Each row of a before or after table is a point. The points were changed in one or more steps. Then noise was added and the rows were shuffled. The steps act on columns, c1 being the first. What was done? A step turns or swaps two columns, mirrors them in a line or flattens them onto one, adds a multiple of one to another, or multiplies or shifts one. Angles are multiples of 10 degrees, from the lower column toward the higher: turns from -170 to 170, lines from 10 to 170 but not 90. Use the fewest steps. Two steps may share a column if one is a turn and the other turns, adds or multiplies; they go together, in the order done. Otherwise the lowest column goes first.
(in the rows, 128 means zero)

Before:
[[126  92 131]
 [106 135 152]
 [162 107 154]
 [ 97 114  99]
 [116 176 101]
 [158 179  78]
 [109 174 197]
 [116 163 147]]
After (8 x 3):
[[ 65 136 160]
 [ 74 162 185]
 [ 60 108  85]
 [119 109 132]
 [119 177 127]
 [ 83  92 100]
 [ 77 174 146]
 [ 70 179 240]]
Steps: shift c1 by -40; add 1 times c2 to c3

Before (10 x 4):
[[120 167 154 110]
 [121 101 136  26]
 [137 107 131 196]
 [100 138 122 151]
 [124 116 131  41]
 [120 186  79 191]
 [106 136 125 171]
 [144 145 108 187]
 [164 122 142 170]
 [108 153 125 153]]
After:
[[146 124 120 188]
 [172  99 142 169]
 [143  81 123 183]
 [ 97 146 126 156]
 [116 146 132  43]
 [121 171 139 122]
 [ 99 122 127 167]
 [ 89 126 127 153]
 [117 164 107 210]
 [119 145 131  23]]
Steps: multiply c1 by 1.3; turn c2 and c4 by 20 degrees; multiply c3 by 0.4

Before, 14 rows:
[[144 152 108 131 117  80]
 [176 103 104 136 101  78]
 [122  69 139  89 160 154]
 [ 69 129 123 128 111 136]
 [160  76 134 105 160 154]
 [134 124 128 112  82  69]
 [153 149  87 136 119  80]
 [132 126 134  84 143 167]
 [138  97 136  75 141 181]
 [ 97 117 135 143 128 166]
 [123 115 137 119 134 155]
 [169 152 117 148 127  70]
 [144  82 120  86 196  99]
 [132 127 184 117 123 168]]
After, 14 rows:
[[ 89  97 158 173 134 219]
 [ 79 117 123 111 135 184]
 [ 69 128 112 131 131 139]
 [201 152 115 112 121  38]
 [181 151 109 132 113  52]
 [ 98 117 138 137 133 169]
 [184 147 105 129  93  53]
 [129 127 144 132 182 192]
 [ 77  82 201 147  95  82]
 [127 123  92 155 145  33]
 [123 127 158 164 129 192]
 [ 31  66 174 152 131 172]
 [140 102  92 132 116  46]
 [ 81  82 170 138 120 169]]
Steps: add 1.5 times c2 to c1; turn c3 and c5 by 110 degrees; turn c3 and c4 by 160 degrees; multiply c6 by 1.6

Before (13 x 8):
[[144 129  92 108 144 129 125 128]
 [160 140 103 103 146 143 131 118]
 [136 127 141 144  38 140 118 129]
 [ 88 137 117 113 109 116 151 116]
 [154 119 130 170 141 164 154 150]
 [ 98 152 150 134 119 152 121 133]
 [156 120 123 116 139 182 153 156]
 [164 120 121 131  81 132 141 142]
 [154 100  90  99 140 181 133 135]
 [150 136 119  85 140 105 177 127]
 [149 143 108 125 137 128 124   7]
 [145 146  88 109 119 105 121 148]
 [141  97 193 154  99 103 152 117]]
After (13 x 8):
[[110 124 123 127 178 123 145 141]
 [127 121 125 149 154 104 153 116]
 [150 134 126 143 217 139 120 124]
 [ 94 121 126 168 125 163 151 148]
 [113 132 125 108 142 108 121 147]
 [166 137 133 119 128 116 147 117]
 [106 128 131 127 128 129 129   4]
 [ 97 118 129 118 125 183 150 157]
 [104 132 129  87 121 107 173 127]
 [ 97  92 117  99 125 180 135 136]
 [ 92 135 129  99 122 140 127 116]
 [108 117 127 107 114 130 125 132]
 [159 161 138 136 125 155 123 126]]
Steps: turn c1 and c5 by 160 degrees; flatten c2 and c3 onto the line at 20 degrees

Before:
[[ 97 215 100 121  78 112 119 150 113  98 128]
 [138  75 130 113 126  82 174 196  64 192 157]
 [146 119 126  75 135 168  73 115 159 129 178]
 [170 133  95 111 123  48  98 122 172 128 157]
 [150 109  97 202 108  85  69 132 105 114 121]
 [ 53 127 106 150 159 132 145 117  87 144 119]
 [157 184  78 149 151 118  97 135 144 117 121]
 [139 155 127 167 139  69 119 126  49 147 105]
 [104 125 123  65 120 123 140 168 112  80 111]
 [146 128  96 111  54 121 128 134  95 131  99]
 [ 86 202 173 175 115 194  98 137 177 155  76]]
After (11 x 11):
[[123 165 154  65 137  80 120 191  44  69  63]
 [111 154 122 154 138 166 195 118 137 150  83]
 [173 128 100 121 189 120 144 147  76 111 150]
 [186  49 108 162 135 111 148 158  96 163 145]
 [109 105 128 159 129  71  96 126  30  96 136]
 [148 129 137  93 117 125 184 166  91 174 174]
 [152 122 105 120  51 133 104 123  67 107 124]
 [ 92  87  86 182 135 116 124 153 122 137 140]
 [104 134  93 152 162  47 154 136 154 141 103]
 [130 166 103 200 157  86  77 142  84 140 143]
 [165  70 171 195 102 196 102 121 153  71 154]]
Steps: turn c1 and c5 by 130 degrees; turn c2 and c7 by 160 degrees; turn c4 and c7 by -70 degrees; turn c3 and c8 by -20 degrees; shift c9 by -20; multiply c10 by 1.3; turn c10 and c11 by -150 degrees

Before (10 x 12):
[[144 187 123  79 164 113 130 199  87 123 115 136]
 [139 163 140 122 102 101  83 152 150 120 116  95]
 [172 155 107  85 102 152 118  76  77 145 136 142]
 [104 161 151 115 102 129 125  97 124 122  74 136]
 [141 131 133 125  55 171  56 159 146 135 145 157]
 [126 139  91 136 154 116 210 117 156 137 153 136]
 [191 165 104  62 113 108 161 173 202 115 153 133]
 [145 138 139  47 168 146 141 101 103 136 110 118]
 [145 120 147 160 126  83 170 130  79  87  73 154]
 [150 137  87 159  52 122 117 172 137 121  94  97]]
After:
[[233 185 132 201 117 104  85  78 201 136 114 105]
 [154 140 138 137 121 189 100 134  77  89 192 141]
 [153 232 107 177 166 123 129  53  87 140 138 142]
 [126 100 105 127 157 140  42 128 165 134 137 104]
 [145 177 142 106  59  87 177 119 149 122  93 167]
 [157  69 116 184 157  74 123 131 102 152 151 122]
 [143 144 142 148 106 143 182  90 142 124 125 111]
 [100  45 150 140 103 122 150 107 110 123 188 136]
 [168 198  90 109  59 149 163  99 155 113 162 105]
 [193  16  92 155 101  91 122 110  97 147 116 147]]
Steps: multiply c1 by 1.6; turn c2 and c8 by -110 degrees; multiply c2 by 2; turn c3 and c9 by -20 degrees; turn c4 and c6 by 150 degrees; turn c4 and c10 by 20 degrees; turn c7 and c11 by 160 degrees; turn c7 and c12 by 20 degrees

Before:
[[136 143 156 126 110 153 153 114 121 154 154  96 157 158]
 [108 142 155 137 121 161 130 112 142 126 161 155 102 116]
 [118 142 155  77 111 153 168  94 112 112 105  96 136 103]
 [156 133 138 125 132 164 106 139 142 119 124 136 135 147]
 [145  98 138 108 126 115 128 132 144 161 119 157 108 122]
 [147 138 126  83  75  98 170 138 109 161 151 156 164 109]
 [112  79  96 105 107 100 146 108 104 146 119 133 141 157]
 [138  99 152 134 123 144 117 135 147 136 106 112 156  94]
 [ 91  92 115  83 124 106 156 142  88 158 163  93 159 118]
 [143  99 146 108 124 129 105  98  97 100 157 112  99 151]
 [128 117 158 127 113  96 165 147  95 138 129 155 102 116]]
After, 11 rows:
[[124 118 142 127 115  32 183 146  96  96 129  93 117 120]
 [151 138 146  84  77  38 247 123 108 119 152 149  83 124]
 [136 141 127 126 108  94 181 108 119  91 154 173 156 151]
 [139  98 188 112 125  56 131 120 145 110 121  92 111 130]
 [118 139  92  78 113  96 194 102 112 111 104 149 145  99]
 [113 143 105 136 119 102 143 122 145 110 159  92 113 120]
 [112  79 208 104 105  40 176 115 101 150 118 137 129 160]
 [148  97 122 107 127  69 110  89  94 121 158 111 162 137]
 [157 131 111 127 131 104  99 120 141 119 125 132 124 148]
 [137 100 155 137 125  82 124 126 147  98 106 161 122 101]
 [ 88  94 198  82 125  46 159 169  87 128 163 170 140 115]]
Steps: add -0.7 times c1 to c8; turn c3 and c10 by -110 degrees; add -1 times c2 to c3; add -1.5 times c5 to c7; shift c6 by -60; turn c12 and c13 by -120 degrees; turn c13 and c14 by -20 degrees

Before (9 x 18):
[[134  91 117 114 114 155 121 132 154 150 170 114 117 114 112 120 103 130]
 [139 137  91 111 127 191 124 128 143 136  91 160 117 111 101 121 132 136]
 [ 38 146 141  99 139 119 134 140 140 126 112 142 126 118 166 147 119 110]
 [123 140  84 114 138 123 121 121  75 133 111 103 116 196 115 182 127 113]
 [134 124  92 186 140 127 133 128 143 146 119 155 159 173 126 150 108 107]
 [ 93 114  85 185 142 147 134 116 146 132  96 126 157 120  88 119 138 143]
 [130 104 109 143 140 139 125 142 119 132 136 165 112 115  95 140 138 112]
 [132 135 164 114  93 119 130 108 144 150 106 121  93 117 249 116  99 114]
 [ 97 113 157 112 113 146  97 156 142 116  97 166 117 138 127 156 138 106]]
After:
[[131 135 165 115 157 122 126 107 147 127 101 124  85 116 252 117  98 209]
 [100 115 159 112 119 145 157 155 137 125 113 162  93 137 127 154 137 146]
 [140 142  83 106 138 194 133 134 140 156 133 164 125 108  96 117 132 160]
 [135 125  91 189 140 126 126 135 144 134 121 153 139 174 129 147 104  51]
 [128 103 103 143 122 145 130 144 115 132 144 164  99 114 100 140 140 155]
 [135  95 120 112 152 156 141 130 152 134 188 115 119 109 112 121 103 157]
 [121 142  81 110 123 124 136 120  74 149 108 103 107 194 114 183 129 152]
 [ 98 115  82 187 130 146 124 118 151 145 109 128 166 120  87 119 141  70]
 [ 36 145 143  99 124 118 120 140 140 107 101 144 110 114 165 152 124 124]]
Steps: turn c5 and c10 by -110 degrees; add -0.7 times c3 to c10; add 0.7 times c6 to c11; multiply c7 by -1; multiply c13 by 2.5; turn c13 and c18 by -70 degrees

Before:
[[114 126 108 149  61 119  83  95 105 166 127  82 118  96 129 136 151 145
  132 116]
 [ 29 104 114 138  45 112 119 142 141 123  92 118 128 139  84 174 176 141
  124 158]
 [122 127 186 164 114 147  71  86 153 115 126  61 196 183 115 127 192  75
  204 123]
 [160 121  96 162 180  72 138 135  89 154 118  98 145 147 130 152 151  81
  114 125]
 [110 117  75  81 139 118 155 105 182 197 109 202 118 162  53 129 169 120
  138  10]
 [156  71 126 120 123 169  82 143 165 100 115  88 177  83 207 157 123 114
  131 134]
 [105 103 208 169 124 140 123 136  88 151  95  84 144 122  84 112  76 121
   49 112]
 [134 133  90 119 158 111 135 128 109 195 133  95 135  59 135 196 187  80
  131 183]
 [146  78 110  94 120 117  89 116 114 121 119 152 117 106 127 108 167 161
  135 171]]
After:
[[164 115  95 121 145 145 191 128  87 157 115  84 143 149  98 148  66  84
  115 132]
 [139 132  87 139 137  93 187  79 115 192 131  79 139  62 134 192  77  83
  134 156]
 [ 27  97 114  84  92 108 170 103 138 123  93 154 124 142 131 180  82 141
  118 152]
 [118 131 187 110 116  69 128 117 157 116 126  68 194 177  99 127 109  69
  207  85]
 [155  52 118 200 125 105 128 128 165 100 112  95 181  89 108 155 163 117
  129 146]
 [101  97 208  68 124 157 169 145  94 155  96  90 147 126  98 115 165 122
   46 133]
 [107 116  77  68 146 104 206 236 176 199 116 197 126 157 198 127  90 121
  132  64]
 [139  67 115 139 136 109 138  85 120 118 127 149 115 105 152 118  96 157
  137 126]
 [116 126 110 119  96 112 134 130 100 165 123 114 113  95 110 142 102 144
  133  87]]
Steps: multiply c2 by 1.3; turn c4 and c15 by -110 degrees; turn c5 and c12 by -20 degrees; multiply c5 by 0.4; turn c6 and c17 by 130 degrees; shift c7 by 50; turn c8 and c20 by 70 degrees
